Rows are points. The window is the flat piece filled in between its corners: a triangle in 3 columns, a solid with four corners in 4, and so on. A path goes straight from each point to the next, and from the last back to the first. After which points does the path pass through the window?

Window (3 x 3)
[[ -3  -9 -59]
 [  2  -7  20]
 [ 27  25  50]]
Path:
(1): [ 28 -31 -37]
(2): [ 36 -13 -18]
(3): [-16  48  18]
(4): [-15   2  39]
(5): [68 10 34]
(6): [ 47 -22  11]
(7): [-43  -1 -35]
(8): [-35  27 -46]
Through the window after points: 8

Window (4 x 4)
[[-51   6  24  27]
 [ 34 -10  44 -21]
 [  5 -13   4 -64]
 [ 43  31 -35  16]]
Path:
(1): [ 21  49 -15 -15]
(2): [ 36  -3 -30  46]
(3): [-14 -28  14 -11]
(4): [13 12 62 -8]
(5): [ 53  51  47 -13]
(6): [  4 -46  31 -18]
(7): [-40 -21   7  47]
(8): [-43  26  33   1]
Through the window after points: 1, 5, 7

Window (8 x 8)
[[-97   4  20   7 -16 -43  15   9]
 [-16  11 -57 -51  29  54  13   8]
 [ -8 -29  -6 -29 -20  33  47  47]
 [ 24 -48 -22 -11 -12 -19  20  34]
 [ 17  49  10 -59 -28  14 -26  11]
 [-40  17 -44  51  28  53 -79 -39]
 [-18 -19  -3 -34 -26   6  12 -15]
 [ 54 -34 -14  62  35  -5  37 -39]]
Path:
(1): [-46 -32  40 -31  15   2 -40   6]
(2): [ -3 -26 -15 -29  28  17  25  25]
(3): [  4   1 -28 -28 -51   2  29   8]
(4): [-44  19 -65   9  -1  45  -6 -12]
(5): [ -5  -6 -15 -14  28  30 -18  -7]
(6): [ 16 -68  11 -22  38  18  21   7]
(7): [-93  48  -8   7 -48 -28   2   5]
(8): [ 12   1 -16  19 -20  -9  27  -7]
Through the window after points: 4, 6

Window (9 x 9)
[[  9 -22  40  37  20   0 -27  73 -10]
 [ 60  16 -36 -13  14 -41 -13 -44 -71]
 [-35  13  22  28  31  68   3  24 -20]
 [ 47  -2 -13  26  -8  37   5 -38  41]
 [-33   7  53   5  35 -21  -9 -33 -12]
 [-33   1  37 -34 -30  10  -9 -14 -21]
 [-78   3   7 -11  46 -11  -9  15  17]
 [ 47  -8 -45  38 -66  24  79 -89 -42]
 [ 17 -36  -8  36   2   7 -47 -15 -34]]
Path:
(1): [ 38  18 -17  28 -19  -8  -9 -39 -44]
(2): [ 13  50 -17  21 -25  -1 -40 -35 -53]
(3): [-13 -19  17 -11  -5  10  12 -36 -14]
(4): [ 62 -49 -13   5  52  15  16 -17 -15]
(5): [-49  44  33  21 -54  22 -27   2  23]
(6): [ -9  17  11  72 -68  -2 -27  40 -80]
(7): [ 19 -32   4   0  46  21  -5 -24  12]
(8): [-11 -14  -1   7  23  23  11   6 -25]
(9): [ 20  27  26  96 -17  14 -18 -15  13]
(10): [-14   9  -1  25   8   6 -15  11 -12]
(11): [ -2 -61  18 -33  19  14  -1  -8 -20]
(12): [ 18 -50 -27 -19  12   4  31 -41 -39]
Through the window after points: 4, 6, 12

Window (11 x 11)
[[  1  17  22  -3 -35   1   8  41  13 -49   4]
 [-24  -5 -31   1  30   8  64 -37  37  20  43]
 [ 62  -4  35 -23  18  20  16  -4  16  89  17]
 [-21 -29 -36 -11  42 -16  37 -37 -55 -34  26]
 [ -4 -72  -1 -39 -42   0 -25 -56  67  33  27]
 [ 53 -26 -12  45  -5  11  55 -37  29  35 -10]
 [-11 -19  42  57 -66 -75  -6   1   4  11 -66]
 [  4  35  31 -63 -26  -7  50  12  58 -52 -59]
 [-24 -13  29  26  63 -32 -45  65 -13 -80 -23]
 [-23 -19  46 -36  -9  45  15  33 -32  13 -51]
 [-15 -62 -40 -33  18 -25 -10  38 -18  25 -21]]
Path:
(1): [-19 -12  13 -15   2   9 -18  -7 -15  18 -32]
(2): [-12  48   5  -1 -49 -20 -24 -48  31  -9   0]
(3): [-22 -94  18 -19  27 -14  40  45  -4   9 -20]
(4): [ -8 -39   7 -13  28 -20  46   5   5   9   7]
(5): [ -1 -17  -4 -10 -22   2 -32   7   1  20 -58]
(6): [-14  12 -11   0 -12  -4   8  11  11 -39 -27]
(7): [ -5 -34  41  10 -12 -21  12  28   7 -15   2]
(8): [  4 -41  33 -41 -17 -14  75  48  -7   5  -6]
(9): [-11 -20 -16  -6   3  -1 -18 -10   3  -7  -4]
(10): [ -4   3 -36 -25 -48  22 -33 -43  28  63   4]
(11): [  5 -57  67 -19  26  -6  72  24 -18 -25 -24]
(12): [ 26 -37  34 -17 -21  -6  25  38  12  10 -23]
Through the window after points: 8

Window (14 x 14)
[[  0  20  37 -56  -4  50 -41   8  29 -50  -4 -36 -25 -11]
 [-40  31 -12 -52 -24  39 -81  63   7 -36  -4  27 -31  23]
 [-10  23 -13  -6   7  49  50 -30   2  -6  -4  51  -3 -28]
 [-32 -23  -6  -6  20   6  36   7   0 -24 -45 -15 -21 -44]
 [ 68 -32  13 -31  49 -16   8 -11 -18  83 -54  28 -27  14]
 [ 65  -7  10   6  18 -29  22   9  69  40 -57   3 -53   5]
 [-37  26 101 -34  54 -23 -50  59  25 -39 -32   5 -25  24]
 [-48   9 -14  -9 -37   8  44 -42  -2  18 -10 -26   8  23]
 [-59   6  36  -4  -3  16 -89  12  43 -26  15 -17  -3 -16]
 [ 78  -8 -11  17  67 -44   4 -23  -5  -2 -69  27 -44  34]
 [-12 -10 -27 -14  -9 -36  76 -37   5   9  44 -19 -17 -32]
 [ -3 -14 -15 -34  -4  -6  56 -15   9 -15 -16  16  64 -24]
 [ 23 -27  27  16 -34   4  77  -5 -50  -6 -10  26  34 -28]
 [  9  38 -25   6  13  25  41  15 -14   7  -2 -20  23 -31]]
Path:
(1): [ 14  -9 -32 -30  73  21  72   2  -9 -32   2  24  49  20]
(2): [  4  13  27  13 -32 -16  -3 -24  15  23 -28 -23 -46 -39]
(3): [ 37  20   9  -9 -10   6  29 -19 -17  57 -58  36 -39 -51]
(4): [-12 -33   4  -3   6 -14  34  22  33 -59  29 -29  38  36]
(5): [ -8  -9  -9  -5  20  29  -5  15  27   1 -14  17  15  28]
(6): [  1  26  36 -25 -12 -18  -5 -16 -13 -28 -36 -14 -29 -50]
(7): [-17  18  46 -21 -63 -10  21 -30  -9  12 -69  18 -36 -26]
(8): [ 33 -15 -29 -10  70  28   0  41  11 -24  39 -11  30  10]
(9): [-25 -80  11  37  38  22  18  38  12 -15 -16  -4 -24   5]
(10): [ 23  57   9 -54 -35  -3  35 -35 -21  -3 -24  14  19 -38]
(11): [ 26  73   1 -40  23 -89  63 -52 -58 -16 -28  10  32 -16]
(12): [ 20 -75 -11  24  15  91  -1  40  55  21 -27  12 -49   7]
(13): [-13 -15  46 -29  30  12  10  22  40 -26 -19 -25 -11  53]
(14): [-12  34  13 -19   3 -15 -30  20  -7  -2 -26  33 -15 -32]
(15): [-11  23 -11  -4  -3 -19  30 -22   6  10 -21   0 -25 -23]
(16): [  6 -30   4 -52  37  43  -6  27  25  -6  32   1  16  20]
Through the window after points: 3, 7, 9, 13

Window (14 x 14)
[[-49 -26 -21 -21  -3   1  30  69   9 -28  31 -17 -26 -17]
 [  4   4 -53  43  28  14  57  24 -17 -23  -6 -33 -18  45]
 [  3  12  57   2 -26  12 -22 -25 -90 -44 -31 -22  65  -6]
 [ -7   6  35  32 -10   7 -26  42  -3 -12  48  11  18  10]
 [  0 -14  20   6  52  33 -33  14 -12 -63  53 -51  -2 -35]
 [-21  12  57 -47   4 -59  -8  23 -27 -46  10   6  -3  21]
 [ -6 -17 -20 -94   9 -43  17   9   5 -23  57  26 -10  75]
 [-33 -19   3  76   6 -50 -56 -29   2  -3  24  27  30  14]
 [ 33 -15  32 -12  19  70 -13 -18   3  -5 -16 -15 -30  16]
 [ 76  10   5  -5  22  14   6 -25  12  28 -62  36  38  14]
 [ -4   9 -24   7   7 -30  57   9  30  50  57  30 -31   8]
 [-30  84 -82  39 -16  29  -5 -14  49 -46 -57   0  -9  -2]
 [-11  -4  -2  42   0 -12 -54  37 -37  10  48   9 -23 -23]
 [  3  18 -50  11 -77 -55 -13  12  31  -5  12 -37 -21  52]]
Path:
(1): [-40  14   5  13  17   0  -7  11  -6   8  -5 -40  15  17]
(2): [-22  11   0 -14   1  16  -3  14   5  -6  29 -46 -11   6]
(3): [ -4 -25 -11  30   0 -64   4  29 -35 -70  26  74  -8  12]
(4): [-26 -64 -21  13 -23 -22  63  27 -35 -55  29  37 -33 -13]
(5): [ -9  44 -14 -20  17   4 -26  35  31   8  10 -53   3  35]
(6): [-34 -14  23 -27  70  25 -35   4  -1  20  13 -47  12 -14]
(7): [ 20  11  -6  49 -39 -33  -5   6 -14 -73  32  30   0  16]
(8): [ 25 -11 -34   5 -29 -29  17  32  -7 -46  41  28 -26   6]
Through the window after points: 4, 6
